Each row of a before or after table is a point. The points were changed in one or more steps. Then noise was added and the rows were shuffled. The steps act on how far a point lies along the listed directions, d1 being the first. What was done? A step turns or swaps two directions, mirrors them in a line or flattens them onto one, adds a multiple of one to another, or multiplies one. Angles are multiples of 10 degrees, from the lower direction toward the higher: turns from -170 to 170, lines from 10 to 170 but not 90. Use the fewest steps. Two steps may share a direction if one is a turn and the other turns, adds or multiplies; they go together, in the order done. Otherwise the lowest direction goes first.

Directions:
(1): [-4.0  4.2]
(2): [-4.2 -4.0]
Before:
[[ 3.0 -5.5]
 [ 3.5  1.2]
 [ 0.9  3.2]
 [-0.3 -7.8]
 [ 2.6 -7.7]
 [-1.3  3.8]
 [ 4.5 -1.9]
 [ 0.2 -3.1]
 [-0.9 -6.3]
 [ 4.2 -7.0]
 [ 3.2 -3.1]]
After (11 x 2):
[[-2.4  3.1]
 [ 0.3  3.0]
 [-2.8  6.0]
 [-3.8  2.9]
 [-1.2  8.1]
 [-2.8  8.1]
 [-1.4 -2.8]
 [ 2.1  5.9]
 [-3.7 -0.7]
 [ 1.8  7.7]
 [ 0.9 -3.6]]
Steps: turn d1 and d2 by 170 degrees

Directions:
(1): [-5.2 -2.1  7.7 -0.5  4.5 -2.3 -0.1  4.2]
(2): [ 2.3  2.2  4.1 -1.4 -3.7  8.2 -0.8  4.8]
(3): [-3.9  1.6 -3.9 -6.8  2.2  1.4 -7.0  0.5]
Before, 9 rows:
[[-2.5 -3.6  8.1  3.0  2.7 -4.2  4.6 -0.7]
 [ 2.1 -0.1  4.5 -1.5 -2.1  5.1  1.2  4.1]
 [ 4.1  1.9 -5.2  1.5 -0.2  0.5  2.7 -4.8]
 [-1.2  1.8  6.4  1.1  0.3  1.6  1.2  5.2]
 [-3.4 -2.9 -1.4  1.7  1.3 -7.1  3.9 -3.5]
 [-4.8  0.5  4.2 -0.4  4.6 -3.9 -2.4 -1.3]
 [-0.4  0.1  7.8  3.7  1.9 -1.3  7.3  1.7]
 [-1.8  0.9 -6.5  0.1  0.4 -0.8 -0.5 -4.6]
 [-2.2 -0.7 -4.1 -1.4  1.1 -2.0 -2.8 -2.2]]
After:
[[ 5.1  2.1 -0.6  2.1 -1.4  3.1  4.0 -2.5]
 [ 3.1 -1.2 13.8  4.8 -3.9  5.0  8.2  3.7]
 [-2.7 -0.6 -6.0  1.6  1.7 -4.8  1.5 -5.6]
 [-0.9  2.9  5.3 -0.5 -0.4  3.9 -0.5  5.5]
 [ 5.5  3.0 13.6  3.7 -5.0  9.8  8.3  7.4]
 [-3.7  0.6  2.2  0.8  5.5 -5.9 -1.4 -3.3]
 [ 1.4 -3.4  4.5  6.9 -3.6 -1.7  8.2 -0.7]
 [ 0.6  0.3  2.7 -4.4 -1.6  5.9 -1.8  4.7]
 [-4.0 -2.6 -6.1 -0.4  3.5 -6.7 -1.5 -4.8]]
Steps: multiply d1 by 0.7; multiply d3 by 2.5; turn d2 and d3 by 50 degrees
